Each row of a before or after table is a point. One or more steps were done to the points. Then noise was added and the rows were shuffled. The steps act on columns, c1 being the first. Name the steps. A step turns or swaps two columns, mirrors them in a line or flattens them onto one, adds a multiple of one to another, or multiplies or shifts one. Angles are multiples of 10 degrees, from the lower column toward the higher: turns from -170 to 170, lines from 10 to 170 but not 90. Use the fewest steps. Two steps may share a column if one is a turn and the other turns, adds or multiplies; they go together, in the order done. Otherwise the lowest column goes first.
In the rows, zero is written as 128.

Before:
[[ 92 190 154]
 [143 155  98]
 [ 86 102 165]
 [165 133 168]
 [113 107  73]
 [108 105 149]
 [114  99 109]
 [118 171 173]
 [154 160 169]
 [139 146  74]
 [ 90 119 125]
 [140 103  87]]
After (12 x 3):
[[108 146 164]
 [ 97 120  63]
 [ 51 122 113]
 [151 118  79]
 [ 88 120 138]
 [202 129 160]
 [151 135  64]
 [181 144 159]
 [160 137  87]
 [102 117 100]
 [ 55 154 144]
 [ 43 117 153]]
Steps: multiply c1 by 2; multiply c2 by 0.4; shift c3 by -10

Before, 9 rows:
[[143 125 149 133  91 153 158  94]
 [ 62 115  93 110 186 162  64 182]
 [144  74 173  90 176 114 121  77]
 [153 118 124 104 101  81  70 131]
 [149 159 146  83 199 167  97 104]
 [101 105 106 185  99 167  65 116]
 [105 145 135 161 139 120 145 145]
 [135 133 186 148 126 142 156 153]
 [ 64 142 177 140  99  96 128 159]]
After, 9 rows:
[[ 22  97 181 123  99 145 125 137]
 [135 148 185 126 126 132 153 125]
 [ 21 164  90  92 190 110  69 160]
 [ 84 166 105 170 105 106  68 102]
 [ 91 119 132 135 138 145 140 121]
 [155 115 177 130 181  73 124 122]
 [150 158 146 147  92 120 154 114]
 [169  74 125 116  99 117  68 146]
 [167 166 143 109 201 158  98 142]]
Steps: multiply c1 by 1.6; swap c2 and c6; flatten c4 and c8 onto the line at 140 degrees

Before (13 x 12):
[[119 121 146 114 140 109 104 158 134 158 169 113]
 [137  90 106  89 130 104 109 122 171 114 109 115]
 [100  67 119  80 109 106 124 120 137 137 118 137]
 [139 118 165 168 140 151 128 147 122 150 144 132]
 [141 143 154 117 166 135 145 127 121 172 128 138]
 [125 123 103 122 109 132 151 110 133 138 147 121]
 [ 90 101 120 114 127  73 112 113 153 133 104 111]
 [171 156 168 125 104 129 144 138  99 142 117 116]
 [ 92 102 134  85 124  93 142 133 165  85 119 119]
 [137 166 136 131 140 150 117 165  99 155 113 144]
 [112  94 132 121 170 107 128 156 111 126 132  87]
 [157 160 152 119 129 134 113 103  89 118 127 150]
 [173 154 144 140 138 104 141 153  94 137 130 162]]
After (13 x 12):
[[124 173 146 142 173 153 122 139 162  89  97 145]
 [ 89 183 101 148 175 136 112 111 130 143 111 140]
 [125 134  53 120 143 134 157  92 136 144 125 125]
 [107 158 140 163 108 131 124 184 141 110 108  85]
 [114 124 239 117  86 112 145 167 122 145 144 128]
 [126 141 182 153 124  89 136 188 141 152  95 121]
 [128  76 175 131 110 142 131 177  80 134 106 132]
 [124 174 104 138 138 142  86  98 159 133  84 131]
 [157 102 152 142 112 124 116 202  96 149 155 122]
 [134 110 205 175 104 141 141 126 116 156 134 132]
 [141  87 200 131 135 115 119  78  83 118 134 119]
 [130  77 248 116 142 147 130 148 113 149 132 100]
 [ 90 139  61 151 159 131  95 116 170 113 112 146]]
Steps: turn c1 and c2 by -120 degrees; multiply c3 by 3; turn c5 and c10 by -20 degrees; turn c4 and c5 by -130 degrees; turn c6 and c11 by 110 degrees; turn c6 and c7 by -50 degrees; multiply c8 by 2; turn c9 and c12 by 40 degrees

Before:
[[ 84 161 215  93 130 166 165  99  96  86 146 107  85 176 117 131 117 151
  153 148]
 [124 106  69 128 118 131 173 150 114 179 105  98 158 129 121 139 175 180
  140 148]
 [ 87 111 218  99 107 167 194 118 113 122 202 130  97 145 151 169  88 166
  173  95]
 [108 136 135 110 166 215  84 143 136  94 184 110 112 139 143 111 131 131
  101 120]
 [152 128  29 158 145 103 154 122 132 169 140 108 148 145 133 134 134  92
  168 167]
 [139  69  78 129 162  95 160  75 155 158  86 104 129 117 124 156 146 163
  194 143]
 [ 69 179 125 147  86 174  83 142 189 112 150 114 123 152 140 117 155 125
  106  90]
 [124 141 134  93  75 211  87 122 149 117 122 155 147 143 170 108 141  92
  103 143]
 [163 137  67  73 146 129 168 103 152 154 152  74 121 130 107 198 166 109
  161 139]
 [157 129  47  67 137  94 115 152 137 168 117  63 147 112 158 135 150 111
  223 160]
 [118 104 186  88 102 119 146 130 102  70 152 137 134 178 113 149  95 166
  128  95]
 [172 115  91 109 156  78 195 136 143 183  81  72 126 117 157 138 129 121
  146 120]
 [103  92 234 103 116 159 155 108  56 138 143 104  98 186 106 168 109 133
  175  61]]
After (13 x 20):
[[139  62 155 153 100  97 159  97 152  74  90 148 127 120 127  77 144 166
  199 118]
 [ 86  98  27 118 147 171 196 134 112 118 200 161  99 147 148 142  90 142
  174 174]
 [ 83 162  51 113  99 164 164 169 100  99 145 136  86 173 118 171 121 160
  153 149]
 [173 114 155 149 112  80 190  73 145 136  81  92 124 122 159 105 129 173
  146 150]
 [158 126 194 110  76  96 118  89 136 149 117  80 147 114 161  79 153 177
  225 162]
 [124 103 176 112 118 132 173  78 114 147 107 155 157 130 123  86 179 184
  141 120]
 [104 140 129 161 111 214  88 165 138 138 184 119 107 135 145 148 132 146
  100 147]
 [126 145 133  67 129 213  92 142 146 124 120 111 145 142 167 146 139  86
  100 152]
 [ 67 182 139 117 185 171  85 145 186 142 153 118 124 150 139 133 151 140
  108 132]
 [ 98  80  17 146 175 159 156 120  55 109 141 116  99 187 105 147 108 150
  177 183]
 [153 127 211 129 102 105 153  88 130 121 142  90 147 146 140  74 138 129
  167  84]
 [168 118 143 127  85 126 164 101 151 103 154  85 118 132 108  34 167 166
  160 169]
 [115  98  68 108 148 119 146 189 101 127 155 163 131 178 113 139  99 140
  129 181]]
Steps: add -0.3 times c16 to c2; turn c3 and c16 by 150 degrees; turn c4 and c20 by -120 degrees; turn c4 and c5 by -120 degrees; turn c8 and c10 by 90 degrees; turn c12 and c18 by -60 degrees

Before, 12 rows:
[[135 132 142 101 144  93 144 150 122  93 138 135 178 121 127 132 149 115
  150 109 129 138 146 100 165 154 140 124 169 137 126  86 154 125 211 140
  110 135 113 111 109 141  92 103 130 128 139 102]
 [162 122 144 129 130 142 133 178 121 117 123 131 128  97 122 122 149 113
  133  83 113 138 142 122 172 167  95 135 148 154  96  75 128 148 198 135
  115 138  76 125 115 141 123 119 121 126 131  90]
 [103 125 148 135 107 114 145  99 148 168 110 169 115 136 142 106 119  86
  149 135 122 107 160 187 112 134 114 173 164 102  71 152 142 110 107 166
  117 141 100  97 130 106 137 152 143 150 102 141]
 [118 117 123 136 153 138 109 122 172 190  93 126 119 132 152 112 128 107
  159 146 134  81 145 130 102 119 131 164 141 100 126 142 113 110 118 142
  112 147 105 104 130 111 128 127 117 163 115 130]
 [166  99 154 117 127  75  78 159 135 136 149 107 113 105 133 148 148 135
  136 166 115  96 114 139 209 104 127  93 134  67 116 128 139  99 113 102
  141 158 158 160  45 108 119  95  68 106 167 139]
 [172 140 163 111 107 157 166 145 116 111 126  97 164  94 132  95 145 162
  137 102 114 154 141  94 150 149 113  93 152 129 111 104 139 144 183 122
  117 157  88 121 115 140 106 101 147 125 130 140]
 [120 116 159 148 137 139 127  97 158 214 121 159 103 146 142 121 140 114
  111 118 105 111 127 150  98 110 116 190 129 113 134 138 162  90 112 129
  134 128 122  73 138 113 140 166 130 149 100 134]
 [136 136 136  89 123 106 126 136 107 120 131 110 163  52 108 114 147 102
  137 111 119 156 138  84 168 167  81 138 177 127 114 109 157 165 196 130
  106 150  97 139 125 131 127 111 144 122 131 113]
 [166 126 173 144 136 111  72 153 155 114 142 131 123  99 138 119 124 139
  147 160 124 103 131 111 191 113  91  85 121  61 124 145 184  81  78 125
  126 136 134 132  57 178 142 100  76 142 165 116]
 [137 106 137 106 121 127 110 169 102 127 115 135 139 112 163 135 145 142
  128 123 105 134 161  98 155 143 106 119 181 118 107  87 174 140 177 137
  105 144 100 156 121 141 111 116 153 127 128 116]
 [104 122 148 130 153 112 131 130 147 156 108 147 112 151 145 116 121 127
  156 133 132 101 111 167  64 101  94 181 168 126  97 160 145 124  99 123
  114 134 126  94 125 104 149 135 122 148  89 119]
 [120 137 113 136 151 137 150 123 124 184 120 148 107 152 145 145 170 101
  145 112 143 104 134 152  93 122 129 173 125 115 102 166 161 127  92 173
  104 136 131  85 136 120 140 151 118 176  83 143]]
After, 12 rows:
[[120 116 116 148 124 139 127  97 159 214 122 159 104 146 143 117 140 115
  124 119 106 111 127 150  98 110 138 190 129 113 133 139 161  90 111 119
  119 128 120 189 132 114 141 181 130 149 100 135]
 [166  99 168 117 107  76  78 159 134 137 149 106 113 106 133 186 148 136
  122 166 114  95 114 139 209 104 124  93 134  66 116 127 139  99 112 143
  116 158 158 122  67 109 119   6  69 107 168 139]
 [136 136 142  89 134 106 126 136 107 119 131 110 162  52 108 117 147 102
  142 111 119 157 138  84 168 167 180 137 177 127 114 109 156 166 196 131
  133 150 100 125 118 132 128 127 144 122 132 113]
 [136 107 154 106 140 127 110 168 102 126 115 135 138 112 162 138 145 143
  138 123 104 133 161  98 155 143 156 119 181 118 106  87 174 140 176 129
  143 144 101 112 126 140 110 101 153 128 128 116]
 [103 124 124 135 172 114 145  98 148 167 110 169 116 136 142 107 119  87
  146 135 123 106 159 188 112 134 145 173 164 101  71 151 142 109 107 128
  133 141 104 164 119 106 137 182 142 150 103 140]
 [118 117 109 136 128 138 109 121 172 189  93 126 119 132 152 114 128 106
  148 147 134  80 145 131 101 119 130 165 140 100 126 142 113 110 118 100
  143 146 112 144 122 110 128 150 117 163 115 130]
 [104 121 121 130 112 111 131 130 147 157 109 147 112 152 145 119 121 127
  139 132 133 100 110 167  63 101 164 182 168 126  98 161 145 124  99 109
  129 134 130 166 119 103 149 149 121 148  89 119]
 [162 121 138 129 133 143 133 177 120 117 122 131 128  97 122 129 149 113
  148  83 113 137 141 122 171 166 164 135 148 154  97  75 128 148 198 123
  129 137  79 140 114 141 124 118 121 126 132  91]
 [121 137  89 135 156 137 150 123 124 185 121 149 107 152 145 139 171 101
  134 112 144 104 134 152  93 123 135 174 125 114 101 166 160 126  92  86
  150 136 133 151 143 119 140 135 119 176  83 143]
 [134 133 128 101 130  93 144 150 122  93 138 135 179 120 127 141 149 115
  141 109 130 138 145 100 165 153 123 124 170 138 125  85 155 125 211 109
  150 135 117 149 114 141  94  84 130 128 139 102]
 [166 127 165 143 122 112  73 154 155 113 142 130 123  99 139 155 124 139
  132 161 124 104 130 112 191 113 164  85 121  61 124 145 184  82  78 123
  117 136 136 154  62 179 142  59  76 142 165 116]
 [172 141 150 110 133 158 166 145 115 111 127  96 165  94 132 106 145 163
  144 101 114 154 140  94 151 148 145  93 152 129 112 104 139 144 183 149
  133 156  91 157 100 140 106 134 147 125 130 140]]
Steps: mirror c3 and c40 in the line at 20 degrees; turn c5 and c36 by -120 degrees; turn c16 and c41 by 30 degrees; add -1.5 times c16 to c44; multiply c19 by 0.4; turn c19 and c39 by 20 degrees; turn c27 and c37 by 160 degrees
